Each row is a point. Each copy is the shape, with its points in the same order, turned, moved and blurred by noise. Is it also mirrored, or only turned?

Shape, 7 rows:
[[-19 -31]
 [ 40 -16]
 [-28  39]
 [-28  13]
 [  0  28]
 [ 47 -35]
 [-30  -3]]
Copy 1 (7 x 2):
[[ -7 -42]
 [ 40  -3]
 [-48  17]
 [-37  -6]
 [-16  22]
 [ 54 -20]
 [-29 -23]]
Copy 1 is: only turned
Copy 2, 7 rows:
[[  1 -34]
 [  9  25]
 [-67 -15]
 [-46 -24]
 [-45   6]
 [ 32  19]
 [-29 -37]]
Copy 2 is: only turned

Shape (8 x 3):
[[ 32 -47   5]
 [ -3 -10   3]
 [-14 -32  32]
 [-10  40 -32]
 [ 55 -32  21]
 [ 16 -15  34]
 [ -9  45 -68]
 [-14   0  29]]
Copy 1 (8 x 3):
[[-51 -28 -15]
 [ -9 -12   8]
 [-22 -29  35]
 [ 43  15 -25]
 [-43 -57 -25]
 [-12 -48   3]
 [ 42  42 -45]
 [  6 -29  25]]
Copy 1 is: only turned
Copy 2, 8 rows:
[[ -7 -36  28]
 [-16  14   1]
 [-45 -15  -7]
 [ 11  65  -1]
 [ 20 -42   8]
 [-16 -19 -12]
 [ 30  84  26]
 [-27  14 -24]]
Copy 2 is: mirrored
Copy 3, 8 rows:
[[ 32  31  17]
 [  0   3 -14]
 [ -5  33 -25]
 [-20 -61  -5]
 [ 13  28  41]
 [-23  39  11]
 [ -5 -80  -6]
 [-27  22 -17]]
Copy 3 is: mirrored
Copy 4, 8 rows:
[[-18   8 -51]
 [-19 -10  -3]
 [-10 -40 -24]
 [-24  21  50]
 [ 10  20 -55]
 [ 12 -11 -26]
 [-51  44  61]
 [  3 -23   8]]
Copy 4 is: only turned

Shape (10 x 6):
[[-39   2  27  16   4  47]
 [-37   2  19 -19  15 -27]
 [-31  14  20   8 -27 -16]
 [ 31  95 -36 -18 -14 -30]
 [-12 -11  25 -25   4 -17]
 [ 19   2   9   5   2  56]
 [-22   6 -11 -15  12   4]
 [ -9  -6  -3   9   8 -12]
 [  0  -6   9   1  -9   7]
 [ 42   2  26  11  23 -22]]
Copy 1, 10 rows:
[[-31  29  30  14 -43 -17]
 [-27  30 -33  -6   5 -28]
 [-10  30  12   6  29 -30]
 [ -3  29  19 -80  71  40]
 [ -4  21 -30 -14  -6 -29]
 [ 12   8  25 -12 -49  20]
 [-35   5 -12 -22  -4  -3]
 [-11   4 -18   9   8  -2]
 [  6   6   1  -4  -7  -8]
 [ 28  30 -35   3   1  28]]
Copy 1 is: mirrored
Copy 2:
[[ 46 -12  -8  29  12  10]
 [-13 -25  -2  -7 -21  25]
 [  7  19  -8  -5  -6  20]
 [-91  49  10  28  20 -36]
 [ -4 -22  24 -11 -15  12]
 [ 34  -7  24  27  32 -34]
 [ -3 -16  -1  25 -18 -13]
 [  3 -15  -6  -6 -12 -18]
 [ 13  -7  10  -1   1 -16]
 [-16 -22  10 -35  42 -26]]
Copy 2 is: mirrored
Copy 3, 10 rows:
[[-27 -16 -23  45  10 -27]
 [ -1 -24  23   7  43  13]
 [-15  -3  37  34  14  -4]
 [-38  80  47 -61   7  13]
 [  1 -32  25   1  16  11]
 [-11  -5 -29   5 -28 -28]
 [-11  -3  -6   2  20  22]
 [ 13   1   1  11  18   5]
 [  1  -8   4  13  -9  -4]
 [ 32   0  19 -34   9 -27]]
Copy 3 is: mirrored

Shape (12 x 8):
[[-52  72 -25 -49 -16 -21  -1 -21]
 [ 27 -27 -43  22  12 -10   9 -11]
 [  4 -32 -34  -1   7  57  -6 -12]
 [ 42  23 -45  38  15  -5 -38 -54]
 [ 24  -1  46  18  -6  42  15  -6]
 [ 27 -40  -6   5 -11  43  47 -22]
 [ 48  31 -25  -9  19  -4 -46 -24]
 [ 33 -38 -22  25  35  20  16   1]
 [ 11  17  -4   4 -44  56   4  26]
 [-24 -50  21 -17 -49  33  21  12]
 [-23   5  -9 -41 -23  -6  22 -18]
 [-70  15  13 -20 -14 -23  28 -20]]
Copy 1 (12 x 8):
[[  4 -18  43  30 -54 -20 -32 -77]
 [-39  19 -27  -6  18 -38   0  10]
 [ 13  -1 -38   2  -7 -42 -28  49]
 [-67  29 -23  63  13  -8 -38   2]
 [  6 -34 -25  -4  21  33   7  28]
 [  8 -44 -50  -7  33 -35   0  27]
 [-26  31   5  45  34   7 -49 -12]
 [ -8  20 -23  -2  40 -32  10  38]
 [  3 -52  26 -20  -3   1 -36  33]
 [ 18 -43 -39 -69 -23 -11  -7  15]
 [ 13 -33 -12  -9 -17 -35 -16 -44]
 [  5 -19  -1  -4 -54  -9  23 -61]]
Copy 1 is: only turned
Copy 2, 12 rows:
[[ 25 -61 -12  36 -62 -54  27  13]
 [ 44  -7  19  45  43  35  -7 -35]
 [-16  -4  35  46  32  30  37 -25]
 [ 47 -39 -36  85  35  44  33 -22]
 [-25  17 -33   5   3  50  -1  -8]
 [-11  30  25  31   0  52   3 -55]
 [ 32 -26 -22  90  11  24  12  22]
 [ 30  12  31  27  39  59  -1 -15]
 [-48 -41   1  15  -2  36  -4  -3]
 [-56  20  25 -10  13 -11 -12 -30]
 [  0  -6  11  29 -27 -26   2 -21]
 [ 28  -5 -12 -15 -35 -48  16 -17]]
Copy 2 is: mirrored

Shape, 13 rows:
[[ 63  12  38  19 -37 -28  27 -34 -22]
 [ 37  35  -4 -12  54  -8  -9 -82   9]
 [  6 -31 -13   0  21 -23  -8  54  44]
 [ 61  45 -45  46  -5 -14  39 -49   3]
 [ 27 -10  -9  50   8 -51  57 -25  37]
 [  4   1  27  29  12   1  41  -4 -45]
 [ 10 -63  21  12 -26  27  30  35  43]
 [ 13 -19 -10   3 -36 -21  16  10  55]
 [-25 -27  -4   3 -43  -1 -16   0  35]
 [-24 -56 -25  -4  10  15   5  26  20]
 [ 20 -25  23  50 -35  -1 -20   2  30]
 [-41 -19 -52 -16  25  16  16 -23  36]
 [ -1   7  13  15  10  -7  31  33  65]]
Copy 1 (13 x 9):
[[ 23  45  27 -25   4 -67  33   7  14]
 [ 31 -19 -55 -21  58 -31  16  22  -6]
 [ -2 -26  -2  18 -38  33   5 -59  25]
 [ 23  51 -15  40  56 -49  13  -8 -36]
 [ 39  67 -26  22   3   3  -6 -15  17]
 [ -9  23  26 -14  -8  18  32  43  -2]
 [-33  21  20 -16 -54   7 -31 -52   8]
 [ 11   9   6  33 -30 -16 -35 -43   5]
 [-15 -13   0  18 -53 -19 -40 -14  -2]
 [-14 -14  -3   2 -49  52 -27 -28 -26]
 [-25  22 -16   6 -63 -45   2 -38  15]
 [ -7 -27 -31  14   4  38 -54   3 -37]
 [-23  14 -10  22  -7  19 -19 -38  52]]
Copy 1 is: only turned
Copy 2 (13 x 9):
[[-17  59   2   6 -18  -8  -9  41  54]
 [ 12  78  30 -10  69  30  -3 -18  62]
 [ 73 -13 -16  17  -9 -31 -17 -30 -20]
 [  1  64   3  47  66  19   8  67  18]
 [  5  76 -26  56  14 -33   0  10  -5]
 [-32   6 -28   0   7 -31  22   2  32]
 [ 27  -9 -42  38 -60  10  21 -27   0]
 [ 31  30   2  37 -29  10  -8   1 -20]
 [ 21  17  13  -4 -33  20  14 -14 -41]
 [ 43 -15 -14  25  -9  -1  35 -56 -18]
 [ 40  35 -35 -13 -40   4  22  17 -11]
 [ 17   5  28  26  40  36  19 -65 -40]
 [ 32  10 -49  33  -5  -4 -43 -29 -23]]
Copy 2 is: mirrored
